Each row of a before or after table is a point. One or more steps were done to the points. Then noise was added and the rows were shuffled. The steps act on columns, c1 being the first. Name the steps. A step turns or swaps two columns, mirrors them in a line or flattens them onto one, adds a multiple of one to another, or multiplies or shifts one. Angles are multiples of 10 degrees, from the lower column toward the higher: turns from -170 to 170, lines from 10 to 170 but not 90. Use the fewest steps. Two steps may share a column if one is a turn and the other turns, adds or multiplies; they go together, in the order done. Otherwise the lowest column goes first.

Before (9 x 2):
[[ 65 -13]
 [ 47  25]
 [ 73 -37]
 [-26 -19]
 [-23 -20]
 [ 10  23]
 [ 33 -29]
 [ 67 -36]
 [-45  15]]
After:
[[ 23 -19]
 [  7 -42]
 [ 32 -43]
 [ -5 -28]
 [ 34 -46]
 [  0  36]
 [-14  19]
 [ 24  31]
 [-10 -27]]
Steps: multiply c1 by 0.4; multiply c2 by 1.3

Before, 12 rows:
[[  1 -26  -3 -18   8 -18]
 [  2 -48  19 -42 -54  10]
 [ -6   2  35 -44 -27  17]
 [ 13  -1   0 -16  -3  76]
 [ 31 -18 -58 -10 -20  47]
 [  7  -7  19   9  -7 -39]
 [-29 -33 -32 -10   9  -9]
 [-23 -12 -29  -8  42  15]
 [-21 -80 -32 -28   0 -11]
 [  8 -13 -18 -33  35  -1]
 [ 18   6   8  16 -33 -12]
 [ 82 -50 -38  31  47  32]]
After (12 x 6):
[[ 17 -95 -21  43 -21 -19]
 [-23  13 -22   8 -13  10]
 [  8 -33  -2  39 -59  24]
 [ -4 -10   3 -29  18 -19]
 [ -5 -17 -14 -12  -8  35]
 [  9 -13   6  66   0  42]
 [ 15 -10  23  -2  -1 -18]
 [-75 -35  -9 -21 -29  17]
 [-46  -1  -9 -12 -26  10]
 [-16 -17  -4 -26  -1  13]
 [-39 -30  22  -6  -3  45]
 [  1  10  10   1  22  46]]
Steps: turn c1 and c2 by -50 degrees; turn c3 and c5 by 70 degrees; multiply c3 by 0.4; turn c4 and c6 by -70 degrees

Before, 14 rows:
[[-25  32 -21   0 -13  10  19  34 -41 -24  -2]
 [  7  27  38  20 -43  30 -18 -50   7  22 -11]
 [-20  28  12  37 -30  54 -32 -26  28 -11  27]
 [ -4 -12  38  -6 -54  26   1  -1  22  31  -5]
 [ 26  -3   4  13 -14  -3 -25   6  27   4   6]
 [  7  23 -35  35 -27  -5  23  17  -4  -1  32]
 [  4  37  53  15 -41 -35  -8  30  60  66 -16]
 [-44  -9 -23  47  -2   2   7 -32   2  18  -8]
 [-14  49  47 -49 -85  19 -30  -4 -11  27  40]
 [-25   1  30  95  -8   2 -29   1 -47  32  16]
 [ -8  -6  46  -1 -12   8 -21 -35 -33  29  27]
 [  3  28 -56   8  11 -14 -36  16 -17  43  38]
 [  5   8  24  13 -39  81 -28 -48  21  58   3]
 [-19  11  59  11   0  13  20 -13 -10   3  24]]
After, 14 rows:
[[  7 -31 -20  45  -4  83 -22 -23 -60  10 -17]
 [-36 -10  90  37  42  -8  -4  33 -37  33 -14]
 [-29  -7  26 -17  41  34 -15 -59 -33   0 -20]
 [-24 -23 -52 -10   8   3  32  31   6 -14  -7]
 [-38 -42  19 -42  40 -35 -15   3 -54   3 -86]
 [-20  10 -19  24  -2  28  22   7  25  15 -42]
 [ -6  14  29   9   3  11 -33   4   9   2 -16]
 [-11  -9  45 -63  32  49 -26 -64 -33  43 -27]
 [ 22 -34  -7  22   7  40  19 -46  11  25   5]
 [-19 -39  28 -26   8  61 -20 -47   9 -16 -40]
 [-29 -18 -30  14 -32  -2 -35  20  16  65 -23]
 [ 11  -1  39 -26  43   7   2  -2 -30   6 -36]
 [ 10 -10  -2  -8  -9   4 -19 -36 -61   4 -26]
 [ -2 -14  18  -9 -16  16  29 -17 -49 -26 -18]]
Steps: turn c1 and c2 by 110 degrees; turn c2 and c7 by -20 degrees; turn c3 and c10 by -30 degrees; turn c3 and c9 by -60 degrees; turn c4 and c6 by 60 degrees; add -0.3 times c6 to c8; turn c5 and c11 by 140 degrees

Before:
[[ -2  37 -33 -48 -46  -3  58   1  19  37  24  -4  38 -18  21  40  15 -38]
 [-14   8  17 -52 -45  32  42  50  -8  43 -42  16  13 -28  41 -37 -17   1]
 [-29 -25  12  25   5 -29 -19 -33 -20  67  40 -16  -5 -40  27  24 -27  38]
 [-14  77  -4  30 -21  50 -21  13  14 -28  36  30  22 -33 -41  46  10  25]
 [  5  37  33 -21  27 -11  56  50 -21  39  17  -4  49 -11 -14  16  -4 -21]
 [ -8  69   3 -42  33  64  22 -10 -16   4 -49 -27  -6 -30  16 -47  -1   6]
 [-32  75 -35 -66 -51  14  69 -16   5  48 -53  -8  -4 -28 -21  40 -20  10]
 [-11  53 -15  32 -43  45  -1  17  34   8  13 -49 -16 -26  -3 -33  46  52]
 [ -8  29 -24  27   5  35  35   2 -36  -3  33  26  33  42  22   6  18 -29]
 [ 51  19  44  -4 -30  24 -27 -14  24 -20 -11   5  40  12 -44 -34 -19  21]
 [  7  -7  56 -31 -45 -22  21 -14 -61 -16  40   2  31 -39  23 -55   7  58]
 [ 25  -1  -2  25  23   2 -36  38  -2  57 -39 -23  72  23   9  -1  35 -26]
 [ 46 -16  53 -70  17  46   5 -28 -32 -30 -48 -52  41  42  17  33 -44  22]]
After, 13 rows:
[[ -3 -21  30 -47 -50  -3 -53 -36   2  33  26  17  37  34  19  41  25 -41]
 [ 10  35 -30 -31 -46 -20  15 -39 -28 -20 -37  57  30  28  21 -53  49  58]
 [-14  17 -25 -53 -45  31 -34  21   7  42 -30 -36  17  29  39 -36  29   3]
 [-31 -36   7 -70 -55  16 -79 -86  -7  44 -11 -54  -2  70 -18  38  14  12]
 [ 44 -14 -65 -74  20  44   6  16 -62 -28 -18 -46  40 -42  13  36  10  22]
 [-32  46 -24  28   4 -28  13 -49 -26  69   6  42  -7  14  28  23 -19  37]
 [ -8 -33  -8 -38  34  61 -15 -76 -26   4 -18 -46  -9  68  13 -47  14   9]
 [ 20 -12  30  28  26  -2  41  58 -21  57  -2 -39  70 -18   9  -1  -5 -31]
 [ 46 -24 -44  -1 -30  22  36 -16  13 -22  15 -17  46   3 -48 -30   4  20]
 [-14 -37   8  27 -22  50  19 -61  36 -32   9  36  24  77 -41  46 -11  22]
 [ -6 -24  47  30 -40  42  17 -38 -28   9  52  -7 -16  52  -1 -31  14  54]
 [  4 -25 -19 -19  27 -17 -25  21 -16  40 -11  21  51  30 -16  13  55 -17]
 [ -6 -49  30  26   5  32 -24  17   6  -2 -30  47  26 -15  21   9  13 -30]]
Steps: turn c2 and c14 by 140 degrees; add -1 times c14 to c8; turn c3 and c17 by -130 degrees; turn c7 and c17 by 140 degrees; turn c9 and c12 by -60 degrees; turn c11 and c12 by 70 degrees

Before:
[[ 11  27  -4  32   1  49   2 -40  21  12 -13  11  39  -1 -27  43  26  39
  -22  12  -8 -11  32   7 -28  40   1   9   2  -1  -8  19]
 [-31  18  28  13   0   9   4  29 -12 -11  -1   3  26 -13 -24   0 -26 -18
   95   2 -20  -8   2  -4  13 -34  13  19  11   4 -12  29]
 [  2  -1  32  18  -8  50  30 -69  25 -45 -11  14  35 -16  26 -54 -26 -33
  -15   3 -18  -7  20  18  -4  -9   5 -22  -5  16  38  37]
 [ -2   1 -42  23   3  16  -2 -23   6  -4 -21  -1  35   0 -24  31 -25 -13
  -17   6  -6 -10  31  15  11  -5   1 -27 -13  27  11 -18]
 [  8  10   3  15  -2  10  10  21  16   1 -23 -56 -35 -13 -24  23 -11 -18
   22   5  -2  10  15 -16  -3 -19 -46 -10 -12  16  14  -3]
 [ -4  -8  35 -61  -2  31  13  31  16 -58 -25 -16  33 -15  69  20 -24  76
   75   5  14  -2 -17 -12 -16   9  11  36 -14 -11  -8  38]
 [-31  22  26  24   4   4  10  32   2   0   5   4  31  58  65  11  64   2
  -14   2   4  38  30  23   6 -34  13 -26  37   4   8 -36]
 [  7 -40   6 -68  -8   0  33  25  26 -10 -24   6 -31  13 -18  25   6  -2
  -16  32  -8  -9  24  16 -22 -26   6  -7  17 -12  73  39]]
After:
[[ 11  10  -3  32 -30  50   2 -40  21  12 -15  11  38  -1 -27  32  -6  46
  -20  12 -18 -11  32   6 -28  40   0   9   3  -1  -8  19]
 [-32   4  26  24  -9   4  17  32   2  -1 -49   4  26  59  65   8  33  23
  -14   3  -7  39  30  23   6 -34   2 -26  37   4   8 -36]
 [  7  -7   6 -68 -25   0  29  25  26 -10 -18   5 -48  13 -18  14 -17   1
   -9  32  11  -9  24  16 -22 -26 -17  -6  18 -12  73  38]
 [  8   4   3  15  -3  11 -22  21  16   2  -8 -56 -40 -14 -24  25 -22 -21
   20   5  -6   9  15 -17  -3 -19 -41 -10 -12  16  14  -3]
 [  2   7  32  18  15  50  26 -69  25 -45   5  14  20 -16  26 -54 -15 -39
   -8   3 -13  -6  21  18  -3  -9 -16 -21  -5  15  37  36]
 [ -1   3 -42  23 -20  17  -1 -22   6  -3   6  -1  35   0 -24  24 -28 -21
  -16   6  -4 -10  32  14  12  -5   2 -27 -13  27  11 -18]
 [ -4  -9  36 -60  20  30  16  31  16 -59  29 -17  26 -15  69  35 -46  63
   66   5  14  -2 -18 -12 -16   9   1  36 -14 -11  -8  38]
 [-31  13  29  13  42   8  12  29 -12 -12  15   3  24 -13 -24  23 -10 -26
   83   2 -23  -7   1  -4  12 -34   7  19  11   4 -13  29]]
Steps: flatten c2 and c21 onto the line at 120 degrees; turn c5 and c19 by -30 degrees; turn c5 and c16 by 30 degrees; add -0.5 times c7 to c13; turn c7 and c27 by -40 degrees; turn c17 and c18 by 20 degrees; turn c11 and c17 by 60 degrees
